Each row is a point. The window is the flat piece filled in between its corners: a triangle in 3 columns, a solid with four corners in 4, and so on. A path goes straight from each point to the next, and from the last back to the first. List the points from which the path goes on through the window.
(in the rows, 128 means zero)

Window, 3 rows:
[[177  99  84]
 [122 136 126]
 [107 114 101]]
Path:
(1): [121 124 162]
(2): [ 96 148 118]
(3): [137 131  87]
(4): [116 110 117]
(5): [166  93  96]
(6): [191 120  58]
(7): [129 141  84]
(8): [127 118 122]
(9): [121  65  91]
(10): [122 120  91]
(11): [125 120  74]
(12): [130 106 107]
Through the window after points: 3, 5, 7, 11

Window (4 x 4):
[[107  99 173 145]
 [127 124  92 111]
 [ 69 164  92  88]
 [160 130 131 153]]
Path:
(1): [105 133 142  94]
(2): [134 121 183 109]
(3): [110 123 128 157]
(4): [ 81 103 143 171]
(5): [124 112 207 114]
(6): [120 122 148  91]
(7): [ 96 159 102 132]
(8): [ 87 128 141 149]
Through the window after points: none

Window, 6 rows:
[[145 147 136 129 109 121]
 [106 181 204 110 140 129]
 [156  91 113 138 144 159]
 [125  89 134 115 113 151]
 [113 120  82  18 128 101]
 [115 126  85 134 127 106]]
Path:
(1): [140 140 189 139 171  96]
(2): [130 136 138 133 119 150]
(3): [127 138 128 137 146 205]
(4): [138 110 136 151 127 119]
(5): [137 101 134 116 154  80]
(6): [107 140  70 134 111 131]
(7): [129 152  95 120 141 139]
(8): [145 105 145 100 119 109]
(9): [159  60 116  63 106  81]
(10): [118 132  85 101 130 135]
(11): [ 77 159 132 107 106 154]
(12): [143 156 167  97 148  76]
Through the window after points: 5

Window:
[[143 129 184 122 155 152 121 115]
 [ 40 135 163 176 150  83 131 108]
 [141  80 184  98 130 142 114 127]
 [ 76 133 147 183  98 124 141 133]
 [120 114  89  93 133 122 175  87]
 [110 142 111  80 130 109 144 123]
 [179 104 156 122 144 112 116 126]
 [ 48 126 105 176 147 117 150 147]]
Path:
(1): [ 89 129 149 167 168 113 175 136]
(2): [ 81 123 163 161 151 112 166 167]
(3): [ 87 132 129 136 126 121  96  94]
(4): [138 110 119 141 133 138 129 105]
(5): [ 87 116 181 106 160  75 177 138]
(6): [114 136 117  87 121  98 205 147]
(7): [100 132 122 116 139 118 120 119]
(8): [ 91 100 144 142 119 129 107 118]
Through the window after points: 6

Window:
[[ 97 126 134  68 135 179 163 196 123]
 [111 147 124 129 182 113 107  91 115]
 [123 147 118  58 136 150 167 109 132]
 [145 140 171 116 135 168 142 125 129]
 [ 78 163 118 110  93 112 122 102 178]
 [154  72 158 112 136 154 143 118 191]
 [129 168  75 149 108 103 133  75 140]
 [ 87 106 166 208 155 135 141  58  88]
 [123 100 151 102 159 219 128 129 130]]
Path:
(1): [121 120 137 114 149 157 158 121 167]
(2): [106 152 128 179 147 144 149  86 128]
(3): [118  79 171 111 141 116 108  86  87]
(4): [111 103 132 100 117 126  98  58 140]
(5): [110 149 114 135 137 137 160 118 143]
(6): [129 163 142 143 152 131 147 113 159]
(7): [101 105 120  76 127 140 136 129 112]
(8): [103  98 138 116 147 139  96 102  89]
(9): [131 136 142 139 164 144 153 100 135]
(10): [107 146 132  94 138 153 164 143 146]
(11): [108 100 146 105  98 173  87 153 102]
(12): [ 92 115 133 102 106 117 134 105 137]
(13): [107 198 132 174 154 174 134 108 181]
(14): [102 150 145 143 185 171 153  92 169]
(15): [130  94 152 118 124 164 120 120  95]
(16): [124 127 133  65  84 119 107  90 128]
Through the window after points: 2, 10, 12, 14, 16

Window, 11 rows:
[[141 175 156 121 135 152 137 181  96  98 142]
 [166 163  79 129 107 141 136 160 122 175  85]
 [149 163 136 149 152 122 159 144 135  71 110]
 [147 165 143 182 103 160 125 121 110 155 115]
 [ 78  57 132 128 144 111 168 122 105  86 126]
 [ 48  66 108 124 157 140 129 109 168  97 149]
 [145 132 171 106 113 133 145 114 141 102 138]
 [155 213  76 135 119 124 146 115  87 181 117]
 [161 177  93 136 108 116  89 125  82 130  94]
 [142 144  78 175  67  96 118 126 116 157 155]
 [104  82 142 133 181 105 127 131 146 139 143]]
Path:
(1): [119 167 131 120 103 101 155 142 120 124 104]
(2): [146 107 100 149 197 196 110 134 117 123 146]
(3): [187 157  87 163 131 163 141 124  94 126 128]
(4): [ 97 168 133 121 105 104 133 130 125 136 117]
(5): [ 83 126 154 118 108  84 157 130 114 135 102]
(6): [188 143  76 151 171 171 120 134 133 130 148]
(7): [153 156  68 112 139 203 170 108 115 116 161]
(8): [132 147 156 148 108  81 101 155 139 152  92]
(9): [134 189 124 134  96 109 141 155 129 144  93]
(10): [162 121 118 152 150 148 125 116  84 123 143]
(11): [152 116 140 142 121 137 164 118  84 123 183]
(12): [ 97 174 114 137 132 116 105 137 149 120  81]
Through the window after points: 5

Window, 11 rows:
[[ 93 139  87  87 133 116 154  87 163 133 144]
 [ 87 166 195  79 127  93 109 152 109 160 127]
 [159 150  89 150 176 129 109 137 130  89  85]
 [ 71 116 172 181 111 120 127  77 121 129  74]
 [119 134  86 119  80 145 141 132 163 119 128]
 [132 107 124  76  97 121 142 105 113 111 141]
 [113 182  39 157 137 112  81 111 113 112 101]
 [108 101 145  89 129 137  73 137 120 135 156]
 [131 148 106  74 121  29  98 139 155  76 152]
 [106 114  85 164 197 190 180 150  86 119 153]
 [186  72  99 116 136  84 151 177 134 143 132]]
Path:
(1): [ 84  99  94 108 143 126 121 157 153 110 113]
(2): [ 92 110 105 115 153 125 143 146 105 119 135]
(3): [129 146 123 145 140 122 127 114 134 111 132]
(4): [129 133 145 144 153 146 146  64 130 124 190]
(5): [ 97 120  92 128 150 138 148 148 112 121 113]
(6): [ 78 106  69 109 118 120 109 105 116  84  73]
(7): [125 147 180 175 119 127 145 110 147 156 132]
(8): [146 127 141 154 159 115 113 115 139 112 131]
(9): [115  99  88  96 120 125 146 172  96 133 125]
(10): [ 67 105  81  85 116 168 158 157 149 104 101]
(11): [153 143 128 138 162 100 129  93  98 142 172]
(12): [147 192 129 158 120 154 134 139 118 142 169]
(13): [ 98  99  95  84 117 104 122 128 156 105  85]
(14): [114 103  96 120 117 109 129 133 134 116 115]
(15): [195 138  94 124 152 128 141 124 131 125 164]
(16): [150 161 147 133  66 112 143  75 101 147 165]
Through the window after points: 2, 4, 6, 10, 12

Window, 12 rows:
[[112 145 122 118 124 133 134  81  88 137 166 137]
 [113 132 129 165 108 112 162 166 230  84 167 137]
 [187  51 161 138 176 137  39  54 144  65  37 164]
 [144 116 104 138 149 117 134 101 196 142 121 116]
 [ 90 161  93 138 134  97 136 140  95 155 111 119]
 [ 93  62 132 103  78 165 176 134 151 192 153 113]
 [ 99 107 150  82 194 102 131 114 156 140 169 189]
 [ 75  86  73 154 151 153 116  93 161 140 108 143]
 [158 143 137 133 172 177 142 133  83 133 153 154]
 [114  94 156 168 122 131 124  87 149 168 115 151]
 [138  92 106 132 105 122 112 148 138 179 180 131]
 [ 86 123 145 150 143 153  99 104 139 141 124  92]]
Path:
(1): [108 105 119 146 140 119 153 121 119 150 139 127]
(2): [101 123 135 125 123 154 127 120 181 166 161 147]
(3): [105 128 116 136 124 141 125 125 193 130 130 141]
(4): [105  98 121 164 149 120 138 120 125 124 142 118]
(5): [134  75 128 155 185 102 100 133 135 107 148 114]
(6): [106 154 122  93 111 160 142  83 147 159 123 172]
(7): [108 122 131 113 128 139 124 115 166 148 137 172]
(8): [138  76 134 149 174  96 148  99  97 116 157 110]
(9): [131  71 122 151 163 130 114 112 140 134 128 150]
(10): [115 127 110 117 120 139 117  93 164 132 115 147]
(11): [ 98 120 138  85 107 154 121 112 187 160 146 126]
(12): [115  54 100 182 139 135 153 120 123 129 114 141]
(13): [139  74 110 157 165 131 122 117 109 126 136 138]
(14): [109 129 166 115 111 149  86  72 173 131  88 157]
(15): [118 144 141 121 125 154 111 113 156 135 105 173]
(16): [138  50 128 163 173  92 110  83 128 128 117 107]
Through the window after points: 3, 11, 15

Window (14 x 14):
[[ 67 106 132 142 134 153 166  69 122  76 158 149 130 114]
 [158  54 167 158 201 110 217 163 132 127 184  97 106 142]
 [104 201 121 112 157 154 140 126 185 176  87  86 158 115]
 [113 135 117 144 138 100 150  99 137 129 166 139 119  91]
 [ 96 130 139 109 109 121 124 131  96 112 181 135 174  95]
 [156 118 137 168 179 138 146 158 155 205 108 137 189 130]
 [168 149 143 183 103 161 137 216 171 117 130  92  96 172]
 [109  98 149 125 160  62 117 183 141 110 164 161 170 130]
 [113 163  58 107 140 164 127 125  77 109 102 125 131  90]
 [140 154 131  82 102 116 142 146 112 103  92 138 126  74]
 [133 146 145 102 144 144 135 114 137 103 190 191 144 114]
 [ 94 116 134  86 121 110 142 106 104 131 157 160 104 128]
 [146 154 116 128 140 130 120  81 121 119 140 143 181 150]
 [102 120 133  92 134 115  58 120 126 120 133 133 155  80]]
Path:
(1): [127 136  57 113 108 147 203 171 170  82 155 140 155 123]
(2): [120 105  99  50 139 119 127 109 155 108 156 147 164 134]
(3): [119 133 145 148 148 114 119 150 124 131 142 143 147 104]
(4): [ 58 150 193 140 145  64 104 103 105 115 139 147 116 113]
(5): [141 121  91 105 140 154 159 125 137 123 145 137 162 105]
(6): [136 112 109 121 128 135 170 135 154 161 157 126 155 125]
(7): [110 155 139 132 154 116 102 117 109  98 109 128 149 116]
(8): [108 151 167 149 177 137 163 151  92  96 148 131 137 126]
(9): [148 110 104 124 128 122 132 131 173 150 146 118 144 108]
(10): [129  92 137 121 104 114 147 140 140 114 158 129 160 131]
(11): [107 172 131 139 189 107 114 151 125 134 144 155 132  98]
(12): [109 248 106 154 185 116 104 115 120 112 116 139 151 156]
(13): [149  33 116  95  78 173 159 154 128 131 139 109 127  80]
(14): [146  75 105 114 115 110 150 150 155 100 129 119 135 110]
(15): [110 142 162 131 165 139 149 123 106 128 168 145 145 131]
(16): [123 144 154 123 156 127  88  87  80 143 126 136 132 119]
Through the window after points: 2, 10, 12, 16

Window (14 x 14):
[[110 130 125 154 122  52  80 145 101 133 155 108 126 192]
 [163 142 130 151 126 100 116 118 161 156 148 120 121 109]
 [210 135 148 105  93 137 124  87 124 122 119 133 127 133]
 [144 106 144 208 113 165 145 135 146 195 114 171 163 173]
 [139 131 184 140 138 122 161 101  91 141 118 111 149 103]
 [121 151 125 104 168 127 112 106 105 151 147 116 134 145]
 [158 112 143 122 165 120 166 102 136 142 109 101 150 165]
 [168 100 197 119 113 172 106 150 151 142 151 134 127 131]
 [150 133  96  82 102 169 171 161 124 214 131  63 121 135]
 [135 132 122  96 103 128 149 118 153 128  84 132 142 143]
 [162 120 137 119 113 131 175 101 132 142 138 144  88 123]
 [148  74 126 148  72 182 116  80 106  80 134  71 109 105]
 [130  54  80 183 135 128 181 204  95 236 162 150 198 108]
 [162 160 144 134 145 142 159 130 118 103 133 114 135 134]]
Path:
(1): [121 143 167 117 137 120 161 113 125 125 184 127 209 136]
(2): [155 128 147 143 132 131 142 122 105 142 110 111 115 124]
(3): [179 129 147 171 113 141 106 139 138 172  67 109 105 129]
(4): [122 104 127 131 117 143 156  94 116 126 192 143 169 153]
(5): [170 150 149 100 100 131 157  77 136 157 165 104 191 142]
(6): [142  96 140 159 132 131 138 157 120 141 112 127 104 127]
(7): [162 131 122 114 155 155 133 163 129 133 113 124  89 123]
(8): [143 117 171 145  97 128 156  88 120 167 146 115 178 144]
Through the window after points: 1, 3, 7
